Each point is reached from the start by the listed moves, each made once or not at all, plus a little noise. Say if it took an odd or an even number of moves. Then give how often each move was made.
(in the rows, 128 means zero)

Moves:
(1): [194 121 124 121]
(2): [123 176 118 119]
Start: [101 131 156 138]
Points:
[ 96 179 146 129] -> odd (0, 1)
[168 124 153 131] -> odd (1, 0)
[101 131 155 138] -> even (0, 0)

Moves:
(1): [167 127 139 123 130 128 134]
(2): [127 167 120 115 127 135 123]
(3): [121 126 163 122 138 124 123]
(4): [119 141 132 175 142 118 122]
Start: [119 127 173 132 122 136 125]
Points:
[142 176 212 156 143 127 113] -> even (1, 1, 1, 1)
[151 137 187 174 139 125 126] -> even (1, 0, 0, 1)
[140 138 223 169 148 123 117] -> odd (1, 0, 1, 1)

Moves:
(1): [176 132 130 106 124 138 121 114 127 128]
(2): [128 170 123 140 126 128 117 133 114 127]
(3): [124 137 173 137 115 157 146 113 127 125]
(4): [150 122 118 186 124 130 145 127 127 134]
(5): [135 138 133 130 165 121 134 125 137 127]
(6): [122 126 113 122 142 190 121 121 130 144]
(7): [132 141 110 113 135 129 181 114 129 142]
(8): [145 122 131 117 132 137 137 186 119 109]
Start: [132 118 133 130 125 145 126 150 138 111]
Points:
[143 124 184 126 116 185 152 192 129  91] -> even (0, 0, 1, 0, 0, 0, 0, 1)
[169 158 170 198 107 184 161 198 110  93] -> even (0, 1, 1, 1, 0, 0, 0, 1)
[133 141 158 123 117 174 200 120 137 117] -> even (0, 0, 1, 0, 0, 0, 1, 0)
[188 169 177 116 108 192 133 187 111  88] -> even (1, 1, 1, 0, 0, 0, 0, 1)

Moves:
(1): [178 104 117 134 106 133 123 126 130 131 120 143 129]
(2): [141 189 118 133 116 139 126 127 132 130 120 153 130]
(3): [145 135 168 122 119 122 111 120 150 132 126 128 131]
(4): [121 124 138 194 101 135 119 138 108 131 152 125 110]
(5): [145 131 132 148 180 135 133 119 140 120 140 134 124]
(6): [112 122 144 116 122 167 148 134 123 127 137 134 133]
(7): [142 127 138 141 126 108 181 143 140 132 125 119 124]
(8): [129 121 132 131 131 124 112 171 121 128 120 147 122]
(9): [119 115 106 148 128 132 119 144 186 138 125 123 135]
(10): [119 114 121 128 159 119 123 125 138 196 141 136 133]
(11): [141 145 126 120 113 113 120 139 128 116 176 124 138]
Start: [109 123 114 104 145 149 107 144 126 154 120 128 149]
Points:
[177 156  89 111 131 137  70 191 134 220 157 191 167] -> odd (1, 1, 0, 0, 0, 0, 0, 1, 0, 1, 1)
[106 114 128 176  99 161 154 203 165 158 195 117 153] -> odd (0, 0, 0, 1, 0, 1, 1, 0, 1, 0, 1)
[115  99 156 204 180 172 140 175 216 237 169 138 145] -> odd (0, 0, 1, 1, 1, 1, 1, 0, 1, 1, 0)

Moves:
(1): [158 116 116 143 117 114 115 137 131 122 144 128 111 129 139]
(2): [127 159 134 121 133 127 117 126 119 113 126 127 133 119 143]
(3): [128 125 177 111 110  96 115 121 135 151 123  99 134 124 110]
(4): [103 126 137 161 145 124 140 126 140 117 145 134 145 122 128]
(5): [132 124 141 129 154 131 145 149 115 110 114 120 123 137 121]
(6): [144 126 137 132 116 172 118 130 130 119 130 126 125 120 131]
(7): [162 137 133 117 117 128 162 139 135 127 123 135 139 143 125]
(8): [117 131 134 128 123 127 111 168 129 130 145 134 130 127 112]
(9): [140 143 116 114 152 123 119 124 168 146 134 129 124 131 131]
(10): [138 137 127 146 137 144 134 124  96 172 138 152 117 133 124]
(11): [130 121 136 110 125 129 145 129 105 131 166 110 100 130 136]
(12): [118 124 146 115 144 133 120 123 131 119 131 169 131 125 126]
Start: [152 146 111 119 115 123 128 119 130 115 170 121 134 123 129]
Points:
[185 148 141 103 104  71  76 157 183 152 204 102 121 124 108] -> even (1, 0, 1, 0, 0, 0, 0, 1, 1, 0, 0, 0)
[137 145 152 157 181 141 153 129  98 123 186 186 137 126 116] -> even (0, 0, 0, 1, 1, 0, 0, 0, 0, 1, 0, 1)
[204 156 205 116  99 117 143 191 120  86 235  77 121 119 124] -> odd (1, 1, 1, 1, 1, 1, 1, 1, 0, 0, 1, 0)
[207 148 161 114 123 138  83 112 150 176 200 157 105 116 123] -> even (1, 0, 1, 0, 0, 1, 0, 0, 1, 1, 0, 1)
[163 172 136 115 124 117 178 125 117  94 219 113 140 130 148] -> even (0, 1, 0, 1, 0, 0, 1, 0, 0, 0, 1, 0)
[183 178 170  68 108 128 100 114 147 137 207  72 108 108 137] -> odd (0, 1, 1, 0, 0, 1, 0, 0, 1, 0, 1, 0)
[179 196 184 102 117 124 117 158 193 125 202 110 170 117 115] -> odd (0, 1, 1, 1, 0, 1, 1, 1, 1, 0, 0, 0)
[172 139 151 143 147 113 153 190 145  73 204 177 145 138 114] -> even (1, 0, 0, 1, 1, 0, 1, 1, 0, 0, 0, 1)

Moves:
(1): [151 120 125 133 123 131 116 139 126 126 124 123 125 135 131 125 136 127]
(2): [131 157 116 138 134 141 116 122 120 138 110 123 119 139 130 153 116 120]
(3): [125 128 164 138 105 114 125 122 112 127 121 131 112 134 137 116 126 119]
(4): [124 111 122 146 140 140 123 105 117 140 127 126 120 120 142 118 135 132]
(5): [123 122 137 114 159 113 129 120 122 119 116 118 143 126 134 132 133 124]
(6): [142 128 139 135 131 168 143 135 129 128 127 126 123 115 118 122 110 116]
(7): [146 138 126 135 119 122 154 134 126 123 133 130 122 132 142 137 131 123]
(8): [115 114 135 157 129 122 128 156 129 112 139 143 159 129 132 136 127 129]
(9): [136 144 134 152 140 107 133 130 147 145 150 116 132 143  96 127 117 103]
(10): [137 116 127 123 129 141 129 135 130 157 124 116 117 123 143 133  99 143]
(11): [122 133 138 125 105 129 119 117 129 147 160 114 149 133 132 140 129 120]
(12): [138 137 135 124 131 122 121 114 126 133 142 157 135 123 135 122 125 138]
(13): [121 123 127 136 114 118 124 121 159 150  78 116 157 125 139 119 149 133]
(14): [122 123 135 128 132 135 131 122 132 131 120 131 135 154 123 123 128 128]
(15): [119 119 133 123 108 122 106 129 165 103 135 128 112 136 152 132 128 102]
(16): [129 108 138 119 113 129 136 113 122 120 126 152 121 116 113 151 121 126]
(17): [114 138 155 124 134 132 129 134 138 152 137 139 122 130 134 142 162 133]
(18): [126 137 144 145 129 128 140 115 133 100 147  99 119 125 142 145 121 164]
Start: [122 131 130 131 100 127 141 147 119 156 155 122 119 108 149 126 122 110]
Points:
[162 141 203 199  65 173 135  89 195 225 174  97 107 135 202 197 111  98] -> odd (1, 1, 0, 1, 0, 1, 1, 0, 1, 1, 1, 1, 1, 1, 1, 1, 1, 1)
[ 97 142 205 190 106  85 157 135 200 140 140 109 153 156 180 212 143  90] -> odd (0, 1, 0, 0, 1, 0, 1, 1, 1, 0, 0, 0, 1, 1, 1, 1, 1, 1)
[ 92 118 205 168  75 123 130  86 177 168 232 103 107 140 156 182 137  90] -> even (0, 0, 0, 1, 0, 0, 0, 0, 1, 0, 1, 0, 0, 1, 1, 1, 1, 1)
[135 158 183 227 110 145 149 146 135 218 218  75 132 163 186 200 113 128] -> odd (1, 1, 0, 1, 0, 0, 1, 1, 1, 1, 1, 0, 0, 1, 0, 0, 1, 1)
[183 157 152 170  87 155 173 125 155 225 123 131 124  99 145 169  67  93] -> even (0, 1, 0, 0, 0, 1, 1, 0, 1, 1, 0, 1, 1, 0, 0, 1, 0, 0)
[163 156 162 143  86 179 163 162 113 178 146 141  82 106 146 190 131  88] -> even (1, 1, 0, 0, 0, 1, 1, 0, 0, 0, 0, 0, 0, 0, 0, 1, 1, 0)
[148 115 177 173 118 160 142 158 123 204 170 104 163 141 119 190  57  66] -> even (1, 1, 0, 0, 1, 1, 0, 1, 1, 1, 1, 0, 0, 1, 0, 1, 0, 0)
[115  81 232 161  49 156 133 173 146 131 161 171 105 136 168 148 132  64] -> even (1, 0, 1, 0, 0, 1, 0, 1, 0, 0, 0, 0, 0, 1, 1, 1, 1, 0)

Moves:
(1): [135 145 104 128 132 110 116 134 132 110 132 128 124 124 108 129 108 133
 125 135 145 119 137 145 137]
(2): [116 128 144 122 129 133 140  87 132 137 135 131 116 130 129  99 127 148
 137 133 128 119 140 135 129]
(3): [124 141 134 134 119 113 121 128 121 134 124 130 122 137 133 134 116 113
 139 127 116 130 129 119 127]
(4): [111 137 138 144 132 124 121 133 139 126 126 137 127 134 126 125 135 129
 122 137 130 141 116 123 120]
(5): [127 138 145 112 130 122 124 143 124 126 121 132 135 127 132 140 116 140
 110 123 133 134 126 129 130]
(6): [120 139 112 134 132 118 152 124 129 121 135 114 143 134 110 130 111 133
 127 112 125 133 131 133 141]
(7): [132 115 129 100 144 115 132 136 137 126 139 145 135 130 129 126 110 140
 140 144 122 136 123 106 118]
(8): [117 124 126 114 123 140 126 131 144 131 138 128 116 124 112 121 108 120
 125 114 113 132 133 122 128]
(9): [119 134 124 139 136 128 143 120 125  98 135 144 111 131 145 146  95 146
 130 143 111 121 139 126 140]
(10): [144 123 148 150 127 112 157 114 124 131 130 141 120 130 121 116 130 121
 149 141 129 102 119 145 146]
(11): [144 127 133 138 128 138 112 126 133 121 113 124 130 132 111 127 120 117
 142 128 137 123 127 119 131]
(12): [132 127 130 152 119 127 116 126 119 126 146 129 145 136 120 118 121 149
 113 117 132 159 101 160 123]
(13): [111 122 130 131 147 133 108 122 136 129 130 110 123 131 124 151 109 135
 109 111 130 125 124 124 136]
(14): [146 137 136 125 125 118 129 137 123 127 130 128 119 139 137 127 134 125
 115 137 131 155 114 137 121]
(15): [126 132 127 127 136 138 117 120 124 134 127 137 122 132 132 117 133 119
 112 126 113 123 124 135 123]
(16): [154 146 147 157 132 139 147 124 120 134 139 110 139 152 136 131 121 121
 121 123 124 125 128 130 111]
(17): [115 136 141 129 134 127 134 133 125 121 139 140 129 141 139 125 119 121
 125 132 139 125 133 127 142]
(18): [108 119 137 139 116 129 122 140 140 141 112 127 117 144 134 124 120 122
 139 160 128 124 117 136 142]
(19): [117 125 133 131 133 140 127 126 105 138 141 113 116 149 111 145 144 131
 133 125 103 116 142 103 114]
(20): [112 135 127 122 143 136 125 118 133 125 137 137 140 128 121 141 119 125
 124 136 128 140  99 138 118]
(21): [119 128 143 110 132 119 139 117 153 126 127 134 127 148 119 122 148 131
 141 115 118 119 133 143 107]
(22): [131 136 127 115 141 121 150 149 112 134 128 140 121 121 153 120 135 141
 130 119 134 149 106 154 111]
(23): [122 124 114 118 113 134 123 118 134 148 115 139 126 133 109 136 121 123
 129 139 146 126 137 107 138]
(24): [125 144 123 139 113 114 149 123 113 112 139 120 134 141 135 124 116 144
 131 113 131 119 109 123 132]
Start: [107 150 116 126 132 127 142 154 116 133 112 112 130 113 130 134 150 108
 130 139 115 125 121 133 117]
Points:
[ 73 171 188 149 165 113 122 157 131 169 128 102  96 228 132 156 138  93
 123 164  48 138  93 111  53] -> even (0, 0, 1, 1, 0, 0, 1, 0, 0, 0, 0, 0, 1, 1, 1, 1, 0, 1, 1, 0, 1, 0, 0, 0)
[ 85 187 138 123 136 103 193  89 127  95 158 159 130 204 108  93  67 167
 140 143 109 149  96 146 128] -> even (0, 1, 0, 0, 0, 1, 1, 0, 1, 0, 1, 1, 0, 1, 1, 0, 1, 0, 0, 0, 1, 0, 1, 1)
[102 249  88 166 139  86 212 146  71  99 143 135 121 179 147 144  45 123
 121 128 117 117 114 158 139] -> even (1, 0, 1, 0, 0, 1, 0, 0, 1, 0, 0, 0, 0, 0, 1, 1, 1, 0, 0, 0, 0, 1, 1, 1)

Moves:
(1): [144 118 138 125 141 146 124 132 131 108 123 124 133 137 122 116 132 136
 117 100 132 129 142 118 136]
(2): [123 122 129 132 143 128 111 123 125 133 144 133 114 117 116 130 141 128
 129 128 121 121 144 128 128]
(3): [128 115 128 143 138 122 131 135 130 129 127 129 138 112 126 131 126 128
 119 132 125 134 131 128 116]
(4): [144 131 118 126 129 134 117 127 127 117 137 124 141 118 115 134 134 114
 134 121 123 129 121 133 130]
(5): [127 123 134 124 127 128 127 105 128 136 156 132 116 132 132 104 140 131
 115 131 123 131 136 139 134]
(6): [113 120 114 136 123 116 138 108 145 103 125 140 111 124 115  97 137 110
 112 118 125 137 114 129 129]
(7): [112 121 127 139 140 116 146 136 128 139 137 130 129 121 124 137 122 149
 121 123 141 139 123 143 145]
(8): [127 123 114 139 119 119 127 120 125 112 133 149 132 136 132 123  87 114
 137 125 135 140 123 109 148]
(9): [118 140 123 130 129 136 123  97 134 140 124 117 136 139 116 124 129 126
 123 123 147 122 112 120 133]
(10): [138 130 114 121 135 121 138 120 130 124 128 100 130 112 133 103 127 135
 150 139 124 155 140 142 128]
(11): [120 108 115 135 141 124 133 134 136 123 114 139 132 142 124 128 149 116
 137 128 131 146 130 154 106]
(12): [143 130 145 140 149 114 122 130 128 106 124 127 136 130 127 110 134 137
 132 119 127 137 133 119 128]
(13): [121 118 128 117 144 135 135 122 124 130 130 124 140 122 122 145 124 125
 125 131 136 128 134 135 110]
(14): [128 132 135 127 127 121 142 136 134 134 108 125 143 129 160 128 133 132
 134 115 148 120 139 124 123]
(15): [120 135 125 118 145 133 147 105 128 129 112 127 143 149 125 132 128 130
 132 126 117 137 126 124 141]
(16): [143 130 122 131 117 130 154 151 135 136 133 121 142 121 134 127 125 147
 130 138 137 107 120 122 125]
(17): [125 131 119 121 130 131 122 116 138 127 128  96 146 133 120 137 135 120
 117 109 128 115 130 140 122]
(18): [122 130 124 132 139 127 129 119 124 128 129 117 118 127 134 128 126 131
 122 136 134 134 129 107 131]
(19): [136 109 120 112 142 122 124 113 131 102 117 123 137 113 124 122 163 145
 121 121 102 120 107 132 115]
(20): [140 131 132 119 115 118 118 123 132 140 120 135 133 133 119 133 133 119
 119 145 139 113 124 133 136]
(21): [118 137 119 141 133 130 137 123 120 128 118 145 129 137 130 138 119 131
 123 125 140 131 128 127 125]
(22): [136 125 124 116 115 126 134 129 111 133 130 128 126 125 134 124 126 132
 133 124 126 121 122 112 133]
(23): [115 136 110 120 142 119 109 145 137 124 139 145 126 116 122 116 125 101
 111 111 129 133 130 140 112]
(24): [143 131 118 152 141 133 130 132 119 120 117 109 124 132 140 106 107 118
 147 115 127 120 104 126 134]
Start: [152 113 123 120 134 142 110 143 133 113 124 118 148 127 121 117 136 132
 141 123 114  99 133 135 131]
Points:
[187  65  93 156 211 108 171  84 130  73 143  98 165 110 105  19 101 152
 133 106 134 138 130 104 183] -> even (1, 1, 1, 0, 1, 1, 1, 1, 0, 1, 0, 1, 1, 0, 1, 1, 0, 1, 0, 1, 0, 1, 0, 1)
[164  76  54 116 218 114 186 105 160  63 116  43 193  87 143   7 167 155
  97  42 111 113 103 140 133] -> odd (1, 0, 1, 0, 1, 1, 1, 0, 0, 1, 0, 0, 0, 1, 1, 1, 1, 1, 1, 0, 0, 1, 1, 1)
[111 112  79 150 202  79 117 110 175 101  96 146 160 117  98  49 177 109
 123  91 178 148 144 189 118] -> odd (0, 1, 0, 0, 0, 1, 1, 0, 1, 1, 1, 1, 0, 1, 0, 0, 0, 0, 0, 1, 1, 0, 1, 0)
[163  60  44 120 209 138 175  83 137  43 125  92 217  85  75  92 140 155
 119  64 110 119 120 135 141] -> odd (1, 1, 1, 1, 0, 1, 1, 1, 0, 1, 0, 0, 1, 0, 1, 1, 1, 0, 1, 0, 1, 1, 0, 0)
[170  68  92 144 199 120  99 148 144  74 165 121 171 119 104  58 145 117
 102  69 127 111 168 117 113] -> even (1, 1, 1, 0, 1, 0, 0, 1, 0, 0, 1, 1, 0, 0, 0, 1, 1, 1, 0, 0, 0, 1, 1, 0)
[182  68  61 108 176 115 144 157 154  50 142 101 181  43  88  47 172 152
 109  71  98 128 102 153 120] -> even (1, 0, 1, 1, 0, 1, 1, 0, 0, 1, 0, 0, 0, 0, 0, 1, 0, 0, 1, 0, 0, 1, 1, 0)
